Each row is a point. Each copy is the shape, with its points in the same order, stretched, turned, moved and blurred by noise. Some copies are also mirrored. Which?
In the rows, zero is written as 128.

Shape:
[[124 146 164]
 [140 122  48]
 [183 137 123]
 [134 111 159]
 [ 94 161 110]
 [128 138 124]
 [106  95 149]
 [ 95 173 106]]
Copy 1, 8 rows:
[[121 139 157]
 [157 139  34]
 [181 117 122]
 [119 103 141]
 [111 179 104]
 [131 140 115]
 [ 90  97 121]
 [117 192 106]]
Copy 1 is: only turned
Copy 2, 8 rows:
[[124 122 161]
 [ 95 163  50]
 [164 161 110]
 [138 103 143]
 [ 67 145 135]
 [110 139 128]
 [110  78 130]
 [ 66 159 145]]
Copy 2 is: only turned
Copy 3 (8 x 3):
[[121 135 162]
 [114 137  55]
 [168 142 118]
 [133 102 141]
 [ 89 158 129]
 [120 138 118]
 [100  87 134]
 [ 89 175 122]]
Copy 3 is: only turned

Shape:
[[126 105  98 144 119 124]
 [164 115 130 164 178 125]
 [108 170  77 111 146  93]
 [143 143 153 169 130 126]
 [108 172  84 135 104 129]
 [110 106 154 120 170  96]
 [158 176 139 138 115 139]
 [ 90 148 137 113  93 102]
 [154 177 134 101 136 112]
 [138 183  86 100 136  57]]
Copy 1:
[[103 132  82 155 148 117]
 [142 135 111 182 136 176]
 [ 81 197  86 120 132 146]
 [122 146 142 175 113 129]
 [ 81 196 100 149 145  97]
 [116 115 130 113 132 166]
 [136 189 131 167 116 109]
 [ 84 153 127 105 120  89]
 [139 192 123 127 110 136]
 [ 88 207  77 114  88 146]]
Copy 1 is: mirrored
Copy 2, 10 rows:
[[129  96 111 148 106 143]
 [178 118 173 140 144 146]
 [159 116  57 114 135 106]
 [159 164 143 149 110 137]
 [132 139  50 146 117 148]
 [142 115 157  91 111  92]
 [135 177 111 180 142 122]
 [102 145  87 125  77  91]
 [153 157 108 157 156  77]
 [184 114  59 146 132  59]]
Copy 2 is: mirrored

Shape, 11 rows:
[[144 121 167 170 126 152 151  43]
 [128 110 133 126 119 135 166 106]
 [139 115 166 152 120 143 121 126]
 [158 146 105 105 104  69  75 117]
 [167 133 145 127 103 182 154 144]
 [157 162 139  97 152 102  85 123]
 [163 152 120 142 139 172 169 168]
 [105 159 149 118 117 145 122 163]
 [129 159 114 110 122 125  65  97]
 [151 123 147 211 128 156 163  63]
 [131  96 123 123 134 146 118 133]]
Copy 1:
[[145 103 184 158 105 128 204  79]
 [123 128 153 116 105 122 164 126]
 [121  98 169 155 125 143 135 125]
 [163 120 116 146  77  93  40 117]
 [139 147 177 115 106 183 138 128]
 [164 117 156 123 135  90  56 109]
 [161 162 150 121 145 179 146 164]
 [106 149 155 142 147 132  90 119]
 [150 113 128 132 117 107  65  59]
 [161 104 162 188 110 154 220 114]
 [125  99 136 111 127 145 123 125]]
Copy 1 is: only turned
Copy 2:
[[116 141 151 168 110 153 213  61]
 [100 127 111 120  94 135 173 114]
 [121 128 161 120 113 162 147 122]
 [149 102 132 157 124  92  68 109]
 [143 150 118  93  62 186 145 117]
 [167 132 143 116 146  96  84 102]
 [160 176 102  98  89 186 151 150]
 [103 168 129  92 111 143  95 130]
 [131 128 124 138 152 127  81  68]
 [125 159 146 191 114 189 222  89]
 [122 104 114 104 130 156 139 119]]
Copy 2 is: only turned

Shape (12 x 9):
[[121 181  82 164 135 115  87 138 128]
 [131 128 164  93  94 149 155 164 142]
 [179  89  74 166 166 162 150 169 118]
 [126  99 163  81 110 122 142 140  94]
 [162 115 165  73 114 130 137 113 139]
 [138  86 139  85 120 143 137 147 120]
 [114 182 107 156 168  85 128 155 128]
 [ 92 172  84 149 116  77 141 117 149]
 [122  84 173 109 109 122 118 146 148]
 [219  82 106 192 145 142 153 171 102]
 [138 117 140  94  84 116 128 155 113]
 [100 174 107 182 138 125 131 114 114]]
Copy 1 (12 x 9):
[[106 147 122  86 125 150  44 130 158]
 [138  97 145 167 114 146 169 169 135]
 [126  75  93 156 158 170  56 157  73]
 [154 109 147 144 106 108 167 192  96]
 [166  64 142 129  92 118 156 149 128]
 [137  82 131 140 104 128 151 184  96]
 [127 152 102 107 176 129  73 137 158]
 [ 95 161  82 111 135 109  92 112 158]
 [113 100 170 146 111  94 156 183 119]
 [158  87 128 203 148 153  50 143  64]
 [141 123 137 152  87 121 148 183 125]
 [105 162 126 102 156 152  80  96 127]]
Copy 1 is: only turned
Copy 2:
[[124 149  86 153 146 144 144 162  91]
 [140 110 183 128 132 174 152 141 153]
 [216 118 112 177 163 124 170 127 123]
 [153 102 185 105 154 155 120 125 129]
 [153 149 195 122 135 169 114 114 146]
 [164 113 190 135 155 141 137 124 137]
 [134 146  77 108 166 154 154 174 112]
 [120 150  91  98 117 124 144 160 114]
 [137 113 171 140 146 142 111 145 167]
 [244 116 104 175 149 151 145 134 131]
 [155 109 174 126 130 156 125 155 124]
 [122 126  78 122 141 155 148 123 104]]
Copy 2 is: mirrored

Shape:
[[128 101 147 140 147 106 110  92 198 128  62]
 [162  95 127 155 139 161 109 183 173 127 143]
 [130 148 136 104  76 129 170 103 133 145  79]
 [144 120  71 143 192 123 117 133 189 227 183]
 [155 151 141 117 146 182 113 128 152 125 137]
 [132 125  74 149 133  92 142 168 164 107 160]
 [138 160 119 116 112 173  76 140 156 152 150]
 [198 159  99 142 121 111 136 145 114 142 164]
 [ 77 119 156 130 115  80 129 179 128 149 120]
 [127 111 105 104 126  98 110 147 155 130 104]
 [146 133 141  90 172 130 159 128 120 139 145]
 [131  81 136 111 138 115 128 144 132 147 103]
 [116 115 108 108 107 141 134 159 123 139 130]
 [115 129 104 146  77 157 105 131 122  95  23]
 [100  76 169 153 163  99 134 149 102 105 101]
 [169 181 113 144 137 161 140 149 176 123 162]
 [105  38 116 107 135 120 135  97 125 140 183]]
Copy 1:
[[ 74 192 122 157 172 101  86 123 153 115 145]
 [144 154  94 126 128 121 107 107 175  59  68]
 [113 179 170 101  95 142 125 140 130 166 129]
 [100  95  79 101 144 156  78  45 163 126 150]
 [142 156 139 127 101 155 112 115 101  79 105]
 [119 126  97 131  97 106 160  81 180 121 125]
 [129 129 119 109  64 137  72 129  96  87 108]
 [153 157  79  96  88 119 157  73 114 157  96]
 [159 134 109 167 106 110 113 153 178 132 160]
 [114 152 105 103 107 101 124 125 161 104 158]
 [164 146 142 118 126 154 161  92 127 113 161]
 [141 150 112 105 153 116 125 131 167 104 141]
 [139 122 127  92  95 137 133 143 153 102 127]
 [ 68 183 107 112  98 129 134 214 129 112  91]
 [161 147 103 181 187 110 160 160 165 104 138]
 [129 164 128 139  67 154 127  71 123 107  89]
 [150  61 157  94 189  97 128 104 149  97 144]]
Copy 1 is: only turned
Copy 2, 17 rows:
[[157 181 156 101 125  48  86 111 149 129 112]
 [161 150 154 121 137 151  60 187 141 106 119]
 [189 136 125 155  89 110 166 108 142 151 139]
 [196 144 108  69 211 132  49 160 106 179 157]
 [160 131 155 128 142 173 114 108 114 127  99]
 [140 133  92 104 166 150 100 158 164  98 170]
 [185 142 111 135 160 178 109 145 105 145  77]
 [187 121  78 137 144 158 101 125  97 104 164]
 [109 178 112 131 112 106 137 180 109 135 145]
 [165 157 115  97 129 110 142 154 137 110 135]
 [145 129 146 102 123 158 130 110  97 132 155]
 [158 138 146 103  99  93 132 171 110 120 134]
 [156 118 129 134 129 144 155 161 134 127 136]
 [164 124 144 182 128  68 174 144 162  96  77]
 [ 77 141 150 136 110  65 121 148 101 108 130]
 [167 149 126 144 164 199  78 110 140 117 140]
 [134  73 111  75 107 118 115 169 123 158 125]]
Copy 2 is: only turned
Copy 3 (17 x 11):
[[192 104 114 119 191 132 146 135 142 146  57]
 [164 149 127  95 148 115 102 129 155  41  99]
 [106 143 161  87 113 177 142 108 146 184 117]
 [169 222  69 142 142 101  62  82 114  98 103]
 [142 153 174  94 141 133 101 123  99 109 126]
 [100 170 112 139 123  56 122 116 170  81  92]
 [149 145 179  83 107 121  49 126 122 121 119]
 [ 92 211 144 161  71 149 113 127 116  86 106]
 [132 108 125 138 150 131  92 146 203 152 163]
 [152 138 121 114 130  94 122 149 163 140 113]
 [113 178 123 132 145 142 137 136  96 146 172]
 [169 134  92 114 141 138 130 150 151 132 147]
 [127 142 131  94 105 114 108 122 158 126 159]
 [175  76 181  94  80 131 155 112 181 127 110]
 [155  81  92 169 159 137 150 154 153 112 179]
 [ 99 195 184 106 132 114 104  96 123  79  80]
 [119 117  33 112 134 103  99 154  97 136 168]]
Copy 3 is: mirrored
